Each row of a before or after table is a point. The points were changed in one or more steps. Then noise was added and the rows were shuffled. The steps act on columns, c1 being the first. What was done? A step turns or swaps two columns, mirrors them in a line or flattens them onto one, adds a multiple of one to another, or multiplies or shifts one. Angles are multiples of 10 degrees, from the lower column toward the higher: turns from -170 to 170, lines from 10 to 170 but not 90. Use the fewest steps. Two steps may share a column if one is a turn and the other turns, adds or multiplies; they go together, in the order done. Otherwise the lowest column goes first.

Before (8 x 3)
[[ 1.4 -4.1 -3.6]
 [-2.8  1.3  3.3]
 [-1.5  1.4  0.2]
 [-4.6 -3.6 -5.1]
 [-1.9  5.3  2.4]
 [-0.7  3.6  4.9]
 [-5.3  2.1  1.2]
 [-2.6 -1.1 -4.6]]
After (8 x 3)
[[-4.1  4.7 -1.2]
 [-2.8 -2.5  5.6]
 [-8.5 -1.5  2.0]
 [ 2.8  3.4 -4.0]
 [-2.5 -0.3  1.4]
 [-4.7 -3.2  1.5]
 [-1.0 -4.8  3.8]
 [-7.1  4.9 -3.2]]
Steps: multiply c1 by 1.6; turn c2 and c3 by 90 degrees

Before (10 x 6)
[[ -0.6   4.3   2.8   0.0  -6.8  -7.7]
 [ -3.2  -1.2  -6.9  -3.7   2.8   0.5]
 [  1.3   3.5  -5.8  -1.3   1.7  -0.3]
 [ -0.2   3.1   1.6   0.0  -5.8  -3.4]
 [  0.9  -4.0   1.8  -1.3   2.9  -1.4]
 [  0.0   1.1   3.1  -0.5   2.7  -5.1]
 [-11.8  -1.9   1.2  -4.3  -4.7   0.8]
 [ -2.8   0.0   2.9  -1.0   3.2   1.2]
 [ -1.9  -1.3   2.1   1.0   1.2  -1.0]
 [ -0.1   4.0   4.1  -4.8  -1.1   0.7]]
After (10 x 6)
[[ -2.9   0.2  -0.8  -7.5   2.9   6.8]
 [ -1.9   0.8  -0.6   2.0   1.7  -2.1]
 [ -0.3  -1.5  -7.1  -0.1  -7.8  -3.9]
 [  1.5  -3.8  -1.5  -2.5   0.3   5.7]
 [ -0.1  -1.8  -4.3  -0.8   1.8  -4.0]
 [  0.7   2.6  -0.9  -2.6   4.1  -2.4]
 [ -2.7  -0.9   1.9  -1.8   3.1  -2.5]
 [  0.1  -3.6   1.3  -9.3  -2.4  -4.0]
 [-11.9   3.3   1.0  -8.4  -3.8  -0.9]
 [ -0.3  -0.9  -3.1   0.2  -6.6  -2.4]]
Steps: mirror c2 and c5 in the line at 100 degrees; turn c3 and c6 by -80 degrees; multiply c4 by 2

Before (12 x 11)
[[ 0.9  6.4  0.1 -1.7  1.3  9.6 -6.4  3.4 -2.1  2.6  1.7]
 [-3.4  0.2  2.4 -2.1 -4.1  1.6 -1.1 -0.5  6.6  0.5  2.4]
 [ 1.3 -4.9  2.0 -1.2  3.8  2.6 -1.9  4.1  0.7 -0.3 -3.2]
 [-2.9  2.8 -0.7  2.7  5.7  1.0 -2.1  1.7 -1.5  1.1  4.6]
 [ 2.2  3.5 -0.6 -2.9  6.9 -3.4  1.0 -0.5 -6.1 -2.1  1.8]
 [-0.4  3.4  2.5  0.9 -4.4  2.2 -0.5  1.1 -4.0  3.7 -1.6]
 [ 1.5 -3.2  4.7  4.7 -2.5  7.4 -2.1 -1.7  3.0 -0.4 -0.5]
 [ 0.5  3.7  5.0  2.8  1.7  8.1 -1.0  2.9  4.1  5.5  4.7]
 [ 3.8 -1.7 -2.2 -0.2 -3.6  0.1  0.2  2.3 -1.2 -3.4 -1.5]
 [ 3.5 -6.0 -0.5 -3.6 -0.8  5.2 -3.5  2.2 -4.7 -0.1  7.2]
 [ 4.1 -1.5 -3.4 -2.7  1.1  1.4 -5.6  1.2 -3.1  4.1  1.6]
 [-1.0 -0.8 -4.4 -5.1  2.9  4.1  1.4  0.5 -2.6  7.1  2.0]]
After (12 x 11)
[[  0.6   7.7   4.8   2.8   1.0   7.0   2.1   4.4   3.9   5.7   4.7]
 [  0.9  -9.6   2.3  -1.5   1.9   3.6   3.9   3.8   0.8   0.3  -3.3]
 [ -3.1   5.8  -0.6   3.0   3.0  -0.4   5.3   1.3  -1.8   1.3   5.1]
 [  3.4 -11.6  -0.2  -3.3  -3.2   3.0   2.3   0.7  -4.9   0.2   7.9]
 [  3.8  -3.7  -1.7  -0.5  -2.7   0.4  -2.3   1.9  -0.8  -3.3  -1.5]
 [  1.5  -6.2   4.9   4.9  -3.2   8.5  -0.5  -1.1   3.2  -0.6  -0.5]
 [  1.3  12.9   0.1  -1.8  -3.3   9.3   5.8   2.5  -1.9   2.8   1.2]
 [  4.8  -3.3  -3.5  -2.6  -2.7   0.7   5.4   0.3  -3.8   3.7   1.5]
 [ -0.9  -1.9  -4.4  -5.6   3.5   3.1   0.9  -0.4  -2.8   6.8   2.2]
 [  2.2   7.1  -0.7  -3.3   6.4  -4.1   4.1  -2.1  -6.0  -2.0   1.4]
 [ -0.2   6.4   2.6   0.9  -3.9   2.6  -2.4  -0.1  -4.0   3.5  -1.8]
 [ -3.3   0.3   2.4  -2.1  -3.8   0.6  -1.8   1.6   6.4   0.5   1.7]]
Steps: multiply c2 by 2; mirror c5 and c7 in the line at 20 degrees; add -0.3 times c11 to c6; add 0.3 times c9 to c8

Before (8 x 14)
[[-1.1 -1.3  0.5  0.2  0.2 -6.9  1.1  0.6 -4.5 -1.0 -5.3 -3.2 -0.3  3.4]
 [ 0.4 -0.9 -1.7  1.9 -3.0  1.0  3.9 -1.6 -4.5 -3.8  3.7 -3.2 -0.4 -1.8]
 [ 0.2  0.8  4.4 -0.5  6.0 -5.8 -2.5  6.0  1.4 -0.9 -4.6  1.4 -3.0 -5.4]
 [ 3.3  0.6 -1.1 -1.0 -1.4  2.3  2.4  4.6  3.9  3.1  5.7  1.0  6.1 -0.3]
 [ 1.1  4.8  3.7  3.2  7.3  0.6 -2.0  8.2  3.5  1.6  2.9 -5.2  5.6  0.1]
 [ 6.7  6.0  5.8  7.3  6.9  3.9 -1.7  2.3 -2.3  2.7  2.1  3.8 -1.2 -5.7]
 [-0.5  2.2  2.3  8.3 -2.6 -4.7 -3.6  4.7 -5.1 -5.4  0.3  5.2 -1.0  1.7]
 [-2.1 -1.9  3.4 -0.8 -1.3  2.3  4.7 -1.6 -4.6 -0.6 -3.9  2.2 -1.4 -2.4]]
After (8 x 14)
[[ 1.4 -3.3  5.6  6.5  2.7  4.2 -3.9  6.7 -2.4  2.9 -4.2 -5.4 -1.1 -8.7]
 [-3.4  0.0  4.3 -4.1 -0.6 -4.6 -3.0  8.3  1.3 -1.1 -2.8 -0.8 -2.7 -4.3]
 [ 1.5 -0.4  0.5 -3.8 -0.2 -6.8  2.6  0.5 -4.6 -1.4 -3.4  2.9 -0.3  3.3]
 [-3.3  2.7  3.4 -3.6  0.3  2.6  4.4 -2.1 -4.4 -0.5 -1.8 -2.3 -1.3 -0.7]
 [ 2.4  0.0 -1.1  3.6 -4.2  0.3  1.9  1.8  3.9  3.2  4.5 -2.2  6.2 -2.5]
 [ 0.6  0.8  2.3  5.5 -5.2 -4.6 -5.3  0.8 -5.2 -5.6 -6.1 -4.0 -1.0  1.7]
 [-0.8 -0.7 -1.6  4.3 -0.6  1.1  4.6 -3.4 -4.4 -4.0  0.8  1.6 -0.3 -1.6]
 [ 1.0 -6.9  3.5  4.4 -1.4 -1.0 -0.9 11.0  3.6  1.7 -0.4  2.5  5.6 -0.6]]
Steps: turn c1 and c14 by -40 degrees; turn c2 and c12 by -150 degrees; turn c7 and c12 by -20 degrees; turn c4 and c11 by -50 degrees; turn c5 and c8 by 50 degrees; add -0.3 times c13 to c6

Before (8 x 20)
[[-1.4  2.8 -7.3 -0.5  1.3 -0.3 -3.2 -3.2 -6.5 -2.0  2.7  3.3 -1.9 -1.8
  -3.1  2.9  0.4  3.3 -2.7  3.9]
 [-0.8  1.2  3.5  6.9 -3.6  1.9 -5.5  1.1  1.7  1.6  3.8  1.5 -5.4 -1.1
  -0.6 -3.1  3.5  2.8  2.2 -4.5]
 [ 4.1  2.5 -0.9  1.6 -3.9  1.7 -1.9  0.8 -0.2  5.5  0.6 -3.6  0.8 -1.0
   1.5 -2.3  2.0  0.7  1.7 -6.7]
 [ 1.6  9.6 -5.6 -1.3  2.6  0.6  0.8 -4.5 -6.9 -8.1  1.0  8.1  3.4  1.9
  -5.1  1.7 -5.8 -3.1 -2.8 -2.7]
 [-1.1  2.2 -1.4  1.9 -3.7 -2.9 -2.5 -1.1  0.3 -2.8 -2.1  1.5 -4.1 -3.7
   1.1  6.0 -1.2  1.1  2.9  5.4]
 [ 7.2  1.0  6.3 -6.6  4.3 -0.3  3.2 -1.7 -2.7 -3.1  6.7 -3.3  4.8  1.6
   3.3  4.5 -2.3 -0.5  4.0 -0.2]
 [-3.4  4.2 -1.2  4.2 -3.2  6.1 -2.4  0.9  1.0  5.4 -3.1  1.7 -6.1 -6.6
  -1.2 -1.5  5.1  4.0  0.7 -1.0]
 [ 5.2  2.4  0.1  0.8  4.0  1.1  6.9 -1.6  1.2 -0.7  4.0 -4.8  5.2  2.2
   3.8  7.0 -5.1 -0.9 -0.2 -2.0]]
After (8 x 20)
[[ 1.6  9.8  5.4 -1.1  2.7  0.3  1.8 -1.4 -6.5 -9.0 -2.6  8.7  3.6  2.0
  -4.8  1.7 -4.8  2.5 -1.9 -4.0]
 [-1.6  2.3  5.4 -0.9  1.5 -0.2  5.2 -0.5 -6.4 -1.8 -0.3  3.4 -2.2 -2.1
  -3.2  3.4  0.2 -3.9 -2.6 -0.1]
 [-3.7  3.9  0.2  4.4 -2.9  6.4  2.5  4.0  0.6  5.1  4.5  1.8 -5.6 -7.2
  -1.3 -1.5  5.0 -1.9  0.8 -2.5]
 [-0.4  2.1  0.7  1.3 -3.4 -2.7  2.9  1.7  0.8 -3.2  2.1  1.1 -3.7 -3.3
   0.7  5.7 -1.0  0.0  3.5  3.0]
 [ 5.7  2.4  2.1  1.2  4.4  1.2 -6.7  1.2  0.9  0.1 -3.7 -5.1  5.4  2.2
   4.4  7.1 -4.9 -1.3 -0.5  2.1]
 [-0.6  1.3 -5.3  6.5 -3.1  1.8  3.6  4.2  1.5  1.9 -2.0  1.3 -5.6 -0.9
  -0.6 -2.9  3.6 -4.7  2.2 -6.9]
 [ 7.4  1.4 -4.5 -6.4  4.2 -0.9 -5.7  1.2 -3.2 -2.7 -6.5 -3.7  4.6  1.8
   3.1  4.9 -2.3 -2.6  4.2  3.5]
 [ 3.8  2.5  0.1  1.2 -3.7  1.7  3.0  4.6 -1.0  5.0 -0.1 -3.2  0.7 -0.5
   1.8 -2.1  2.3 -0.9  1.2 -8.0]]
Steps: turn c3 and c7 by -160 degrees; add -0.7 times c7 to c20; shift c8 by 3.0; turn c11 and c18 by -150 degrees

Before (9 x 48)
[[ -2.2  -2.0   0.3  -1.6  -4.4  -2.7   2.9   5.6  -0.4  -3.3  -1.2   3.7
    2.1  -3.9  -0.2 -10.6  -1.3  -1.0  -4.2  -7.6  -0.3  -5.8   1.1  -2.9
   -3.3   1.0   2.2   0.3   1.0  -0.6  -0.7   0.6  -4.3   0.4   2.3  -0.3
   -1.2   4.9  -5.3  -4.9   1.8  -1.4  -0.9  -0.2  -0.2   3.8   3.9  -0.7]
 [ -0.9  -1.5  -4.5   4.5  -2.6  -5.3   4.9   6.9  -7.1   5.2  -3.3   2.5
    5.3   1.5   1.8  -1.3   0.2  -5.7  -9.5   3.5   6.0  -5.4  -2.0   5.5
   -4.8   1.3   3.2  -1.9   6.0  -2.0  -1.0   2.3   0.8   1.8  -4.2   0.1
   -7.2   3.2   1.4   2.6  -1.3   1.3   0.6   1.8  -4.9   4.6  -0.9   6.7]
 [ -3.7   0.4  -0.9   2.5   2.3  -6.2   9.0   3.5  -1.9   3.7  -3.4   4.2
    5.4  -1.6   1.2  -5.1   2.3  -7.0  -7.3   0.8   0.9   0.4  -2.7   1.1
   -2.7   0.9   4.0   3.7   2.8  -3.5  -2.0   5.0  -4.8  -4.1  -1.1  -0.4
   -1.1   4.1  -3.0  -4.4  -1.6   3.4  -1.2  -0.5   0.2   8.3  -0.1   6.3]
 [ -0.1   4.4  -5.3   2.2  -4.6  -0.7   1.0   0.4  -2.3   6.5  -4.3   2.9
   -1.4   3.5   0.6   4.7   1.6  -3.0  -0.5   5.0   4.8   2.4  -7.4   8.6
    0.7  -1.4  -1.5  -2.2   5.7  -4.0  -0.5   4.4   1.1   5.6  -1.8  -1.5
   -5.2  -3.9  -0.8   7.7  -0.7  -3.0   0.9   1.2  -4.8   1.8  -2.3   4.5]
 [  8.0   4.5  -1.3   3.0  -6.5   1.1  -3.7  -4.1   5.3  -4.8  -5.0   3.0
   -3.9  -2.6  -4.5   0.1  -0.3   5.4   2.9   1.4   8.2   2.0   1.4   3.3
    4.2  -1.5  -4.0  -6.3   0.9  -2.6  -3.5   1.2   3.5   6.9  -7.5   4.6
   -0.4  -2.0   0.9   6.2  -8.5  -2.1   5.1   5.0   5.5  -1.4  -5.0  -4.0]
 [  2.3   2.5   5.4  -3.2  -3.4  -4.1  -1.7  -2.2   3.4  -0.6   2.3   0.7
   -2.7  -3.5  -6.1   0.7   2.3   4.2   1.0   0.2  -4.6   1.1  -2.6  -2.2
    3.3  -2.2  -3.4  -5.2  -2.0   3.8  -0.9  -3.7   4.8   0.7   2.6  -5.5
    3.1  -2.1  -2.3   1.5   1.8  -1.9   2.5  -0.2  -3.9  -1.9  -3.8  -2.8]
 [ -4.0   0.5   1.9   0.2  -2.3  -2.8   0.2   3.4   5.9  -3.2   3.3   3.2
    4.0  -3.9  -1.2  -5.3  -2.9   0.0   2.7  -4.4  -1.6  -8.9   2.0  -6.1
   -1.3  -0.4   1.4   0.6  -0.8   1.2   0.7  -2.3  -0.9  -4.7   0.2   0.1
    0.8   3.4  -1.4  -4.5   1.5  -3.7  -4.2  -3.1   1.7   2.5  -0.3  -2.9]
 [ -5.2   6.7   4.7  -6.9   1.5  -4.1  -2.0   4.1   5.9  -6.2  -2.6   3.7
   -2.3  -3.4  -5.4  -0.7   0.4   2.5   3.3   0.0  -2.8   1.4  -3.7  -4.5
    1.9  -4.0  -6.4  -2.9  -2.9   3.3  -2.3  -2.7   4.8  -1.9   0.2  -4.0
    2.5  -2.8  -4.6   4.2   0.3   0.7  -4.1   0.7   1.4  -2.2  -2.6  -1.6]
 [ -2.2   2.2   2.1   0.3   1.1  -4.4   0.5  -0.1   6.4  -7.7   0.0   1.4
    3.0  -2.9  -5.4  -8.2  -1.7   6.1   4.1  -2.7  -2.7  -5.4   1.5  -3.1
   -0.6   0.1  -3.9  -0.4  -1.8   2.4  -3.5  -1.4   3.6   0.1   1.9  -4.2
    1.0   1.8  -5.5  -3.9   2.3   0.7  -5.1  -3.3   2.1   2.0   1.7  -3.7]]
After (9 x 48)
[[ -1.6  -1.9   0.8  -0.4  -5.0  -2.7   3.1   5.0  -0.6  -3.1  -0.1   3.9
    2.1  -4.4   0.2 -10.3  -1.8   3.5  -3.9  -7.4  -0.3  -6.7   0.5  -3.0
   -4.2   0.4   2.3   0.3   1.2  -1.1  -1.7   0.8  -4.6   0.0   3.2   0.1
   -2.6   5.4  -5.3  -5.0   2.3  -1.4  -1.2   0.1  -0.4   3.9  -2.6  -0.4]
 [ -3.5   0.3   2.8  -0.2  -2.6  -2.0   0.1   3.1   6.2  -2.4   3.4   3.1
    4.1  -4.5  -1.2  -5.7  -2.9  -0.4   1.6  -4.6  -2.1  -8.7   1.4  -5.8
   -1.3  -0.3   1.6   0.6  -1.3   0.7   1.6  -2.3  -0.8  -4.8  -0.1   0.2
   -3.1   3.3  -1.5  -3.9   0.0  -3.4  -4.4  -3.4   1.4   2.2   0.1  -2.8]
 [  8.5   3.8  -1.7   0.1  -5.9   1.7  -3.4  -4.6   4.6  -4.8  -8.2   2.8
   -4.3  -2.5  -5.4  -0.4   0.1  -6.8   2.9   1.1   8.3   1.5   0.9   3.8
    4.6  -1.5  -3.3  -6.8   1.2  -1.9  -4.1   1.0   3.1   6.6  -7.9   4.6
   -2.4  -2.3   0.5   6.0  -4.8  -1.9   5.3   5.4   5.8  -1.0   0.1  -4.3]
 [ -4.0   0.5  -1.5   0.2   2.0  -6.6   9.2   3.6  -1.3   3.5  -4.3   4.1
    5.8  -1.5   0.7  -4.8   2.5   5.2  -7.7   0.6   1.5   0.3  -2.5   0.8
   -2.5   1.5   3.7   3.5   2.5  -3.7  -2.5   5.4  -5.0  -4.5  -1.1  -0.4
    1.9   3.7  -3.4  -4.5   0.6   3.3  -1.0  -0.6  -0.1   8.4   5.2   5.9]
 [  0.1   4.3  -5.1  -0.5  -5.3   0.0   1.1   0.1  -2.3   7.6  -3.7   2.7
   -1.1   3.1   0.8   4.7   1.6   0.6  -0.4   4.8   4.4   3.0  -7.1   8.7
    0.7  -1.9  -1.8  -1.0   5.7  -3.9  -0.9   4.6   1.4   6.0  -1.8  -1.6
   -8.2  -4.1  -0.7   8.2   1.8  -2.3   0.8   1.1  -5.2   1.6   3.3   4.5]
 [  2.0   3.4   5.1  -0.3  -2.7  -4.0  -0.9  -2.1   3.7  -0.8   2.7   0.6
   -3.1  -4.4  -6.8   0.6   2.8  -5.2   1.4  -0.2  -4.4   0.7  -2.2  -1.9
    3.6  -1.8  -3.0  -4.6  -1.9   3.8  -0.8  -3.1   4.6   0.8   2.4  -5.4
    0.6  -2.7  -2.0   0.8   0.5  -2.1   2.3   0.5  -3.7  -1.8  -0.1  -2.9]
 [ -1.9   1.1   1.7   0.3   0.9  -4.6   0.8   0.0   6.5  -7.7   1.0   1.2
    3.0  -2.9  -5.5  -8.3  -1.4  -4.7   4.4  -3.2  -1.7  -5.1   1.7  -2.8
   -0.6   0.6  -3.5   0.1  -2.0   2.0  -3.1  -0.3   3.4   0.4   2.6  -4.1
    1.5   2.2  -5.0  -3.6   1.6   1.1  -4.3  -3.5   2.2   1.4  -4.8  -3.6]
 [ -5.4   6.6   5.3   0.0   1.2  -4.0  -2.3   4.5   5.0  -6.4  -2.2   4.0
   -2.2  -3.2  -5.6  -0.8   0.3  -3.5   3.7  -0.3  -3.0   1.7  -4.0  -4.9
    1.7  -4.3  -6.7  -2.2  -2.9   3.0  -2.4  -3.2   4.9  -1.5   0.0  -4.1
    3.0  -2.4  -4.9   4.0   1.5   0.4  -3.7   0.5   1.5  -2.0   0.3  -1.3]
 [ -1.0  -1.6  -5.0   0.4  -2.7  -4.8   5.1   7.5  -7.0   4.7  -3.8   2.1
    5.7   1.5   1.9  -1.7   0.3   4.2 -10.0   4.0   5.9  -5.4  -1.7   5.4
   -5.1   1.5   3.0  -1.7   5.9  -2.3  -1.6   2.4   1.2   2.3  -4.3  -0.6
   -6.3   3.5   1.3   3.0   0.4   1.0   0.6   1.7  -4.6   5.4   4.2   6.5]]
Steps: multiply c4 by 0; turn c11 and c41 by -30 degrees; turn c18 and c47 by -140 degrees; add 1 times c42 to c37
